Each row of a before or after table is a point. The points were changed in one or more steps. Then noise was added and the rows were shuffled. The steps act on how far a point lies along the listed directions, d1 being the first. What was done? A step turns or swaps two directions, mirrors them in a line or flattens them onto one, adds a multiple of one to another, or multiplies one. Angles are multiples of 10 degrees, from the lower direction toward the higher: turns from -170 to 170, lines from 10 to 170 but not 90. Use the fewest steps. Two steps may share a direction if one is a turn and the other turns, adds or multiplies; they go together, in the order done. Otherwise the lowest direction goes first.

Directions:
(1): [52 -2]
(2): [ -2 -52]
Before (13 x 2)
[[-37  59]
 [ 25   8]
 [ 48   0]
 [ 41  81]
 [  5  -7]
 [ 31  13]
 [ 55  -2]
 [ 21 -13]
 [ 55   5]
 [ 43 -12]
 [ 45 -10]
 [ 58  54]
 [ 28  -9]]
After (13 x 2)
[[ 52   7]
 [ 43  61]
 [-46  48]
 [ 30  17]
 [ 47  -3]
 [ 23 -11]
 [ 43  -7]
 [  7  -5]
 [ 58  15]
 [ 49  13]
 [ 24  85]
 [ 24   9]
 [ 30  -4]]
Steps: turn d1 and d2 by -10 degrees

Directions:
(1): [14 -9 61]
(2): [-20  59  14]
(3): [-59 -23  10]
Before (14 x 3)
[[ -6 -63  60]
 [  2  14   9]
 [-76 -15 -22]
 [ 34  11 -13]
 [ 34   5  31]
 [ 23  29 -18]
 [-93 -20  -4]
 [-95 -28 -10]
 [-28 -20  50]
 [ 29  45  -7]
 [-58   0 -36]
 [ 39   6 -10]
 [  2  19   6]
 [ 25   1 -23]]
After (14 x 3)
[[-35  -8  14]
 [-30   9  11]
 [ 26  58 -31]
 [ 50  56 -28]
 [ 55 -26   7]
 [-10 -38  15]
 [-43 -21 -23]
 [ 75  47 -32]
 [ 62 -30  54]
 [-37  -7   8]
 [ -4 -11 -10]
 [ 77  56 -27]
 [-37  -4 -13]
 [ -7 -14 -14]]
Steps: mirror d1 and d2 in the line at 150 degrees; multiply d3 by -1

Directions:
(1): [ 31 -52 -35  24]
(2): [ 19  27 -51 -41]
Before (8 x 4)
[[ 11 -32   3  13]
 [ -2 -12  10  11]
 [  0 -11   1  15]
 [-14  24  16  -3]
 [  3  -9  16  14]
 [-17  35  14 -26]
 [ 11 -23 -26  -4]
 [ 12 -17 -15   9]]
After (8 x 4)
[[ 34 -73 -45  25]
 [  8 -14  -9   5]
 [ 34 -56 -39  27]
 [-60  95  69 -48]
 [ 13  -8  -3   5]
 [-39  69  42 -27]
 [ 41 -67 -39  21]
 [ 14 -22 -18  17]]
Steps: multiply d1 by 3; multiply d2 by 0

Directions:
(1): [-19  22   8 -66  53   0]
(2): [-42  16   6  59  50   3]
Before (14 x 6)
[[  3  -7  -3 -12   0   0]
 [  8  -3   2  -4  -6   0]
 [ 13 -11   2   1 -21   2]
 [ -1  -2   7 -14 -11   2]
 [ -9   1   2   5  17  -2]
 [  1   2  -6   6  12  -4]
 [-13  10  -5  -9  14  -3]
 [ -3   3   3 -11   0  -1]
 [ 23  -9   2 -38 -18   0]
 [ -5  -8  -5  32 -15   1]
 [ -9  -2   5  -4  17   2]
 [ -2   3   6 -18   8   5]
 [ 12  -1   1  -5 -12  -6]
 [ 24 -13  -4 -20 -21   1]]
After (14 x 6)
[[ 10  -5   8 -32 -20   2]
 [-25  10   5  13  38   0]
 [ 54 -27  -8 -51 -60   0]
 [ -6   5  -3  14  22  -3]
 [ 26  -7  -2 -15 -31  -8]
 [ -3   8   7 -44  21   4]
 [-26  20  -1 -23  40  -4]
 [ -2   6   3 -27   5  -1]
 [ 16  -7   0 -11 -17  -1]
 [ -5 -16  -9  81 -34   2]
 [-20   6   8 -10  39   4]
 [ 32 -22  -2   3 -51   2]
 [ 55 -17  -2 -95 -48  -3]
 [ 10  -6  -4 -30  -2   0]]
Steps: multiply d1 by 2.5; multiply d2 by 2.5

Directions:
(1): [ 11 -68  46 -43   6 -20  40  -6]
(2): [-64   9  45  -1 -22   5 -24 -59]
(3): [ 48   4  34  12   7  81   3 -23]
(4): [ 12  32  -6  29  37 -32  59 -54]
Before (10 x 8)
[[-44  -7  -8  -3  20 -89   7 -24]
 [-82   6  36 -11 -20 -75  22 -51]
 [ -9  47 -25  33 -17  26 -34  11]
 [ -7  35 -30  23   9 -52  20  18]
 [-41  23 -15  -5  24 -82  21 -41]
 [-22   9 -42  25 -25  45 -62  12]
 [ 27  11 -30  -7  -8  24 -22  38]
 [-64  34 -14  -6  -2 -73 -23 -49]
 [-27  29  17  32 -11 -13  -2 -40]
 [-20  40 -24  14 -31  30 -85  24]]
After (10 x 8)
[[-68 -10 -20 -35 -11 -62 -39  22]
 [-14   3 -24  -1 -11 -44  -5  43]
 [ 43  19 -20   5  19   6  22   6]
 [ 13  51   7  27  22  -3  12 -57]
 [-58 -12 -12 -12   3 -83 -30   9]
 [-72  11  -5 -29 -15 -66 -42 -30]
 [  2  26  -2  20  -5  14  -2  -5]
 [-99   3  27 -20 -44 -59 -20 -26]
 [  6  15 -26  37  17  24   9 -45]
 [-39   1  24   6 -31  -7 -31  -5]]
Steps: multiply d1 by 0.4; mirror d3 and d4 in the line at 170 degrees

Directions:
(1): [ -3  38   7 -69   7   2 -46  61  -3]
(2): [ 48   8  -1  -6 -48 -21  30  15 -77]
(3): [-60 -18  18 -14 -79  10 -29 -24  -8]
(4): [ 22 -77 -41 -45  10  42  -5  -5 -11]
(5): [ 24 -19   1  -4  16 -70 -66 -41 -12]
(6): [ 47  45  20 -33 -11  40  -2 -66  19]
Before (14 x 9)
[[ 11  -8  17   9 -36 -15 -28   4 -17]
 [ -7 -38 -26  11  20  -9   5  45  13]
 [ 32  13   2  48  14 -52  16  32 -23]
 [ 20  13   5  26   0 -51  10  69 -55]
 [ 14  24  34  -8  -9  11   9 -28  12]
 [ -6  47  27 -15  16 -11  -8  68  -7]
 [ 14 -75 -37  -4  47 -37  -1 -16 -26]
 [  0 -44  -4 -10  14 -27 -15  14 -25]
 [ -1  11 -24  -8  15 -28  -8   9 -18]
 [ 13 -69 -39  15  16   0  23  23 -37]
 [  1  -6  -8  27 -39 -46 -12  12 -34]
 [ 19 -23  -2  10  51   4   0 -10   8]
 [ -8 -33  -4  12 -22  25  14  13 -14]
 [ 15 -34 -17 -29  17 -31 -18  49 -44]]
After (14 x 9)
[[-53  26  23  28  26 -36  -7  94   1]
 [-18   7 -26   1  23 -31 -12  14  -6]
 [ 20 -21  -7   1  -9  29  19  13 -18]
 [ 16 -55 -34  -6  40  20   4  14  -3]
 [ -1   5  -5  53  61 -50   6  75  -2]
 [ 21  25  34  -7 -10  15  14 -35  10]
 [-11 -35 -21 -11  55 -48 -26  81 -20]
 [ -2 -41  -5 -14  29 -27 -20  25 -18]
 [ 37  -4  10  16  -8 -26 -12  13 -20]
 [-12 -26  10  -8  27  20 -23 -30  23]
 [ 35   2 -17  35   5 -45   3  14 -22]
 [  4 -62 -29 -32  47 -14 -22 -30  -1]
 [-30 -39 -21   3   3  -5 -11  43  19]
 [ 13   6   0  51  49 -29   1   5  31]]
Steps: add -1 times d1 to d6; turn d1 and d4 by -20 degrees; turn d2 and d3 by -70 degrees

Directions:
(1): [-29  -5 -40 -55 -38  -1 -22  33 -20  -1  77]
(2): [ -6 -44   9  78 -64  -8   9 -29   6  -5  40]
(3): [ 19 -33 -48  21  46   5  64  34 -11 -53  17]
(4): [-20 -33 -22  42  40   8 -31  34 -38  76  -4]
(5): [ 68 -33  60  -7   5  38 -40  28 -26 -22  21]
Before (9 x 11)
[[ 51   6  28 -13  19  31   0   6 -10 -49  -8]
 [ 42  -6 -53 -21  95   6  29  28 -15 -27 -26]
 [-15 -36 -53  54  78  14  21  38  -3  12 -37]
 [  4   2   9  13 -11  10  47  -3  41 -50  10]
 [ -5  21 -26  14  88  -2  20  24  15  11 -61]
 [ 14  -8 -22  25  79  20  12  29  -8  12 -57]
 [-22 -18  -4 -16 -90   4 -31  23  -6  19  58]
 [-41  36   0 -42 -94 -25 -20  -1  13  -3  65]
 [-27 -19 -58 -19 -16 -23   2  27 -24  19  55]]
After (9 x 11)
[[-45  -1 -70 -11 -31 -24  20  49 -10   7  73]
 [ 25   3  47   0 -32  27  11  -3  43 -42  11]
 [-58 -28 -63  15 -42  -8  -7  51 -13  45  48]
 [ 66   4  39 -42  36  23 -61  -1 -19   0 -19]
 [ 32   8  37   7  22  29 -20  12   6  11 -52]
 [  1  47  38 -26 -24   6 -26 -43  21 -11 -30]
 [ 48   8  38  10  57  20  -5  21   8 -26 -42]
 [ 33 -41  44  30  43  42 -50  33 -12   3 -28]
 [ -7 -59 -38   0   5  -3 -34  61 -55  49  58]]
Steps: add 0.7 times d1 to d4; multiply d2 by 0.7; turn d3 and d5 by 110 degrees

Directions:
(1): [-42 -27 -13  10 -39   6   4 -13   1  90  58  18]
(2): [ 11  17 -26 -37  37 -59  -3  74 -10  51  -8 -24]
(3): [-55  17 -26 -16 -35  21 -24  63 -37 -54  32  22]
(4): [-32 -47 -29  37  15 -61  73   1   3 -37   7  12]
(5): [ 38  53 -18  16  -7  29  51  34  69  -3  41  16]
Before (12 x 12)
[[ 31  -8  20   0  38 -32  28  -1   1 -55 -41 -10]
 [ -7  17   2  -9  11 -14  19  30   0  -8   1 -11]
 [ 13   8 -28   0  16 -10   8  47  -7 -33 -13  -4]
 [ 37  37  25  -4 -13  57 -16 -20  29 -32  -6  11]
 [ 15  54  12 -17 -21  54 -18   3  25 -32   8   5]
 [  1  14 -13  18 -13 -24  33  -7   3 -37  -1   6]
 [ -6 -16  -2  -1  20 -12   4 -11  -1  16   9 -17]
 [  6  15   9  -6  13 -27  12  10  31  11   4  -8]
 [ -1 -19  -2 -19  38 -43 -23  -2 -20  50 -42 -17]
 [-16 -18 -32  28   9 -33  95  52  18 -20  17  -1]
 [ -4  53   9 -68  -7  41 -71  56 -19  -1   0   5]
 [-30   0  -6 -12 -10  -8 -26  36 -17   1  20   4]]
After (12 x 12)
[[ -4  23  19  -5  -9  25  -5   1  -4 -20   2  -1]
 [  0  56  -7 -27 -29  55 -19  87  -8   5  25  -5]
 [ 17  16  -4  10 -10  37 -12  10  -6 -44 -10   3]
 [  7  41 -14 -12 -17 -17  -2  33  -9 -15  -4  -6]
 [  6  -7  24 -12  -2  23 -54 -50 -14  27 -38 -10]
 [ 15  27  26 -14  -1   5 -15  -2  28  11   5  -4]
 [-29 -15   6  12 -25  10 -14 -12  -3 -20  21  15]
 [  5   4  -7  19   9 -16  68 -16  43 -50  -1   8]
 [ 24  -6   2  21  30 -37  64  -6  38 -26 -14   6]
 [ -7   3   7 -13  11  10 -19  -5  -8  19  14 -22]
 [-21 -37  22  33 -12  32  29 -74  20 -69  -1  30]
 [ 37  29  28 -35  26  -5 -21  33  -9 -34 -37 -22]]
Steps: turn d3 and d4 by -40 degrees; turn d2 and d4 by -130 degrees

Directions:
(1): [ 22 -69 -29  15 -17 -30 -62 -18 -47 -72 -50 -10 -18 -34 -22  -8   0 -13]
(2): [ -3  51 -76   8 -10 -31  -3  -5  23  -7  -7  -1 -28 -26  34 -65 -10  83]
(3): [ -4  29 -16 -17  19 -56 -30  -1  95 -55  25 -23  -8  -1  -3  62  -1 -31]
(4): [ 13  11  37  -6 -25 -44  68   3 -48 -26  18 -48 -37 -42  67  27  29  -5]
(5): [-21  27 -17 -13 -20 -19 -40  27 -17  84 -51 -74 -31  -5  -5  18 -36 -34]
(6): [  6  54 -24  55 -15 -14 -13   5 -41 -17  41  37 -44  56   6 -28  -5 -76]
Before (12 x 18)
[[ -2   2 -10  -4 -20 -27 -14  10 -30  14   3 -13 -15  -8  13  11  -8 -38]
 [-11  15   2 -16  -9 -34  20   7  11  10  25 -29 -34 -27  31  21  -9   5]
 [ -8 -19 -30 -20  14 -24 -38   1  31 -43 -21 -33   0 -21  -3  12  -2  10]
 [ 12  23  18  10   2   3   4   9  -3  -8   7  -9  -7  17  20  15  -1 -27]
 [-27  17  12  16   2  21  22   0  16  27  18  14  11  25 -10  11 -15 -28]
 [-15  26  -9 -15 -13  -7 -22  18  28  29 -11 -21  -3  -3  -8  35   3 -15]
 [  7  -2 -16  26  -7  20   2 -16 -32 -39  23  57  -9  21   0 -43  11   4]
 [  3 -15  10 -29   0   7  -4  16  43  11  -7 -21  25  -5 -24   6  -3  33]
 [ -4  69  38   5  -9 -44  64   8  18 -26  78 -17 -28  25  53  65  15 -45]
 [ 11  30  -7   7   2 -11 -15   0   4  17   4 -14 -20  31 -14  22 -11 -42]
 [ 15 -21  31 -12  -5 -40  -3   1   6 -30   7 -30   5 -22  12  40   5 -12]
 [ -3  36  20   5   8  -9  18  -3  34 -12  41  21 -13  31  18  39  14 -36]]
After (12 x 18)
[[ -8  52   1  -6  14  -7  35  -7  64  -5  44  33  -2  20  32  13  15  24]
 [  7   3 -15  10 -17 -33 -12   2 -27 -18  19  11 -17  -2  14   1  -1 -40]
 [ -5   9  -4 -23 -10   2 -15  26  33  38 -14 -36   6   2 -19  -2 -16  20]
 [-31  33  10  11   8  17  37   0  46  19  39  20  16  26   0  14 -11 -15]
 [-13  26  -6  -4 -15 -20  25   8  -8  27  27 -13 -39 -16  32  -7 -12  14]
 [ -6 -20 -59  -2  -2 -17 -58   1  -6 -28 -44 -28 -15 -24  -6 -28 -13  21]
 [ 10 -50  17   2   3  34  14 -21 -22 -47   9  46  19  -1 -11 -13  23  21]
 [ -9  94  13  -3   1 -33  93   2  57 -17  91   6 -17  15  71  23  18  36]
 [-15  56 -31   5 -18  -8 -19  18  20  27   2   1 -16  12   0   2  -1 -10]
 [ 12  31  10   9   8   0  14   5  13 -20  18   1  -5  13  27   8   5  -8]
 [ 14  -5  -6  -8 -11 -55 -20   1  10 -30  -4 -36 -13 -32  19  15  -5   6]
 [ 18  42 -23  18   4 -13  -2  -7  16 -11  23  16 -20  38  -3  -1  -2 -18]]
Steps: multiply d1 by 1.6; turn d2 and d3 by -60 degrees; add -0.3 times d2 to d4; turn d5 and d6 by 50 degrees

Directions:
(1): [-21 -66   0 -19 -38 -78  61  28  15  46   7  13 -11 -37  20  -7  33  61
   9  20]
(2): [-30  42 -42   5 -29  84  44  12 -34  43  21 -59 -20  12  13   5  27  50
 -41   5]
Before (13 x 20)
[[ -7 -51  -1 -15 -19 -59  32  15  17  25  -7  18  -3 -30   8  -8  16  28
   17  11]
 [  8  14   6   7  21  16 -16  -9   0  -3 -15   8   8  13  -6  12   2 -19
    0  -3]
 [  9  29  -3   6  -2  23 -17 -11  -8 -23   1  -3   5  13 -11   1  -3 -12
  -10  -7]
 [  1  15  -1   0  13   8 -19  -4 -12 -14 -14  -1   7  -2  -2   2 -21 -23
   -4  -3]
 [ -1 -18   6  -2  -1 -28  -4  -3  14  -4  -2  12   9  -8   1  -3   6  -8
    8   1]
 [  8 -23  10   3   6 -24 -18  -1   7  -8  -8  13   3 -14  -2  -5  -9  -9
   13  -8]
 [  7 -13   4  10  -7 -21  -8   6   4  -4   0  10   2   2  -1   6  -9   2
    2   3]
 [ 13  12   5  10  13  21  -9  -5   3 -16   1   7   6   2  -9   5  -5 -20
   -9  -9]
 [  2 -40  11 -15 -11 -56   1   5   9   2 -10  38 -12 -20   0  -4   2   9
   18   1]
 [ -9  21  -5  -9   7  16   1   4  -7   2  15  -6 -11   1  -8   5   0  -7
   -5  -2]
 [ -2   0  -1  -1  -8  17   5   5  -5  -5   2 -13   3   7  -2  -2  -2   2
   -9  -2]
 [  5 -28   8  -8  -5 -43   1   3  19  -1  -5  28  13 -14  -1  -7  -2  -4
    5   7]
 [  6 -57  18 -17 -14 -80  15  16  23   4  -7  35   8 -28   7  -2   7  17
   19  10]]
After (13 x 20)
[[ -2 -61   7 -17 -14 -76  25  14  24  17  -9  28   1 -32   5  -8   9  19
   25   9]
 [  7 -30  10  -8  -5 -49  -2   4  22  -3  -6  33  13 -14  -2  -8  -4  -7
    7   7]
 [  8 -25  10   3   5 -24 -18  -2   8  -8 -10  14   3 -13  -4  -8 -13 -10
   13  -8]
 [ 10  15   2  11  13  25  -7  -5   0 -13   3   3   5   1  -7   5  -3 -16
  -13 -11]
 [-11  22  -6  -7   7  18   1   5 -10   4  16  -8 -11   0  -8   8   1  -6
   -8  -3]
 [  0 -18   8  -3   0 -32  -7  -4  14  -4  -3  15  10 -10   1  -3   7 -12
   10   0]
 [  6  30  -7   7  -6  34 -12  -7 -11 -18   4  -8   0  12 -10   0  -1  -7
  -16  -7]
 [  6  15   5   8  21  22 -12  -6  -3   0 -12   4   7  13  -5  14   4 -17
   -3  -3]
 [ 12 -63  25 -18 -11 -94   7  15  29  -4  -8  45  11 -30   5   0   3   8
   26   9]
 [ -2   0  -1  -1  -9  19   5   4  -6  -4   1 -13   1   6  -4   0  -2   1
   -9  -1]
 [  6 -45  15 -14  -8 -68  -5   4  12  -2 -15  44 -11 -20   0  -4  -3   3
   23  -1]
 [  7 -15   5   8  -6 -23  -7   4   7  -4  -3  10   1   1  -2   4  -9   3
    2   5]
 [ -3  16  -5  -1  11  15 -15  -4 -14 -10 -13  -3   6   0  -2   4 -19 -22
   -8  -1]]
Steps: add -0.3 times d1 to d2

Directions:
(1): [ 18  -3  76  76   8  -7 -15  16 -21  -2  16  25 -44  10  22 -18  17 -78
 -28  19 -56  42  59 -14]
(2): [ -8 -80 -22  40  21 -54  -2 -11 -26  29 -35  38  42  86  -5 -60  -2 -11
  17 -41   6 -36  -5   2]
Before (8 x 24)
[[  0  -3 -37 -25 -10   4   1  -8   9   7 -13 -12  17   6   2  -8  -9  17
   17  -9  22 -18 -13   3]
 [  3 -12 -21 -14  -1  -1   8  -3  13   9   1   0   7  11 -10   5  -1  15
    1 -10  17  -9 -15  -4]
 [  3   8  16   7  -9   2 -10   2   4   2   7   7 -13 -12  13   8  -1  -9
  -13  18 -13   3  10   1]
 [ -7 -11  -3   8   1 -22   6   2  -1   8   0   3   5   2   9  -7  -4   7
    4  -7  -3 -14 -19 -10]
 [-10   1 -13   1  -7  -2   2 -14  -3   2 -12   3  12   7 -15   5   1   9
    3 -13  -3 -18 -15   5]
 [ 11  14  48  46   1   6 -23  12 -12  -9  17   0 -28  -6  -1   4  -3 -34
  -13  13 -26  38  22   1]
 [ 19  45  34   3 -19  34   3  11  19  -8  21   2 -30 -29   6  29  12 -20
  -22  24 -12  35  31  -5]
 [ 25  30  67  50   6  24 -17  20   5 -28  25  20 -53 -22  19  18   2 -50
  -35  24 -54  53  47 -24]]
After (8 x 24)
[[ 21  72  41  -8 -28  50   4  15  28 -16  31  -9 -45 -55   6  49  11 -17
  -28  37 -13  46  34  -4]
 [ -4 -29 -45 -10  -2 -17  -2 -12   0  17 -23  -1  32  34   1 -28  -9  13
   21 -22  21 -30 -15   3]
 [ -8 -15  -5  10   3 -25   5   2  -2   8  -1   7   8   8   6 -10  -6   4
    6  -6  -1 -16 -21 -11]
 [  5  23  20   0 -13  12 -12   5   9  -3  12   0 -19 -26  12  19   0  -7
  -14  25 -14   7  12  -1]
 [-11 -11 -17   9  -7 -11   2 -16  -6   6 -17   8  19  18 -18  -4   1   8
    7 -19  -1 -23 -13   6]
 [ 16  54  61  24 -11  34 -19  19   1 -25  34 -19 -50 -49   2  37  -5 -29
  -22  33 -30  57  22   0]
 [ -1 -30 -26  -7   0 -12   7  -8   8  16  -8   6  15  30  -9  -8  -2  12
    7 -20  20 -14 -16  -3]
 [ 33  95  83  19 -11  67 -14  29  26 -51  56 -11 -89 -93  22  66   4 -41
  -48  56 -59  84  53 -25]]
Steps: add -1 times d1 to d2
